Every row gives one point. The window is the flat piece filled in between its corners: a triangle in 3 columns, a solid with four corners in 4, and so on. A path goes straight from each point to the next, and from the last back to the first. After which points does the path pass through the window?

Window, 4 rows:
[[-28 -12 -35  -1]
 [ 91  25  70  12]
 [-35 -30   6  -9]
 [-10  12  21  29]]
Path:
(1): [-43 -31   6  35]
(2): [ 30 -39  17  21]
(3): [-21  62  63   2]
(4): [-20 -16 -11 -43]
(5): [-44 -38  29  63]
(6): [16  2 13 44]
(7): [ 3 14 27 -7]
(8): [-15  28   0 -27]
(9): [-30 -40  14  11]
(10): [ 62 -37  55  32]
(11): [33 37 57  8]
(12): [-28  10   4   1]
Through the window after points: 4, 6, 8

Window:
[[ -4 -15 -24 -37 -18 -24]
 [-39 -40  36  27  30 -44]
 [ 14  73  13  62 -15  26]
 [-26  15 -29  13 -10  -8]
 [-26   8 -10 -17  22  22]
 [-17 -20 -32 -18 -10  40]]
Path:
(1): [ 2 21  3 31 12  2]
(2): [-32  54  15  52 -45  10]
(3): [ -6  17   6  -1 -23  11]
(4): [  0  21 -58  -5 -12   4]
(5): [ 17  -1 -19  28 -13 -16]
(6): [-95   1  17 -16  11 -13]
(7): [-43  37  19 -30 -29 -11]
(8): [  1 -19 -55  23   5  -5]
Through the window after points: 1, 7

Window:
[[-15  19  23  58 -50 -12  -5 -36]
 [ 12  37 -39 -21  11  -9  31 -52]
 [ 64  18 -22   3  -3 -15  31 -20]
 [-73 -20  35  28  10 -37 -29 -16]
 [-78 -34  -7  22  56  25  -3 -24]
 [-39  16  -5   7  58   1  51 -16]
 [ 33  46  -3 -43   6  19  21  -1]
 [ 22   2  17 -18 -42  -8  36 -31]]
Path:
(1): [-58   0  -8  10   2  19  23  14]
(2): [ -8   1   0 -14  68 -12  18 -48]
(3): [ 21   2  14   4  21   8  -7 -95]
(4): [-67  -4  -4   8  20   2  10  27]
(5): [-40  14 -60 -20  10 -14  -7  24]
(6): [ 20  26  21   4  28  18  56 -47]
(7): [ 13   8  86  28  20  29 -22 -18]
(8): [-23  15 -39  -7 -30 -23  32 -16]
Through the window after points: 3

Window, 8 rows:
[[-10  32  -4   5  55 -10 -26  17]
 [-11  13 -37 -16   3 -24   6   7]
 [ 18  -5 -84  44  29  33  17  24]
 [-32  20 -36  29  23 -10 -42 -17]
 [ 73 -13   8  14  14  -3 -18 -17]
 [-28 -11   2 -14   8  46  -8   1]
 [-59  11  78  49 -65  95   0  64]
 [  9   3  13   4  28 -12  39 -40]]
Path:
(1): [ -5  67 -20   2 -43  37   3   1]
(2): [  5 -22  -4  36  49  -5   1   5]
(3): [-13 -14 -48  16  49 -26  -1 -13]
(4): [ 57  40   8 -20 -16  30 -14 -14]
(5): [ 11  51 -21 -20  21   3 -43 -36]
(6): [  4 -31 -36  10  26 -12  18  13]
(7): [-26 -55   7  27   1   9   4  17]
(8): [ -2  33 -10   3  -7  23   9  22]
(9): [ 35  15 -49  -4  17   8  -7 -22]
(10): [ 31 -22 -16  33  59 -26  -2   0]
(11): [-23 -51  20  11   2 -32 -20  30]
(12): [ 18  34  -1  -2  22  14   5 -34]
(13): [-14  90  -3  -1   8  34   2  45]
(14): [ -3 -61 -39  29   7  12 -20  -7]
(15): [-22 -22 -31  37  21 -23 -16  16]
(16): [19 31 -6 16 10 38 15 11]
Through the window after points: none

Window (9 x 9):
[[  5 -12 -47  55  22 -62  22  -8  54]
 [ 19  11 -27  -3  18   9  -4  50 -44]
 [ 27 -42 -30 -41  11  26  -9 -43 -15]
 [  4 -30  -6 -12  -6  41 -45   5 -22]
 [ 42  19  56  32 -27 -12  31 -14 -25]
 [ -8  26  45  -5 -31 -39  22 -27   2]
 [-31  19  10  -4  80  29 -24  16  20]
 [ 26   5 -28  23  11 -50  26   5  95]
 [-18 -20 -19  -6  23  50  13  28 -13]]
Path:
(1): [ 18  33 -30   4  28  28 -10 -15  21]
(2): [ 18 -38  12  10   0 -15  14  14  -9]
(3): [ 13 -19 -29  29  26 -52  19   7  35]
(4): [-11  24 -45  56  -7  -1   9 -35  63]
(5): [ 13  -9 -52  34  -6  32  10 -50  -6]
(6): [-19  -2  40 -13  42 -55  10  44  50]
(7): [ 19 -30   0 -49  29 -14  14  15   3]
(8): [  3   5  -9   8   7  41 -15 -27 -11]
(9): [  4  -5 -25   4  -1  42 -22 -36  -6]
(10): [ 14 -26  15 -16   1  -2  -7  21 -14]
(11): [  2 -14  17 -30  45 -27  14   9   6]
(12): [ 18  -3 -58  31   6  46 -18  -3  23]
(13): [  5  42 -27  31 -17 -17  21 -22  40]
(14): [ 13 -20  18 -11  26 -19  18  17   4]
(15): [ 11 -23  36 -16   5 -24   9  11  -3]
(16): [ 15  38 -32  32  19  43  -2   7 -18]
Through the window after points: 3, 9, 15
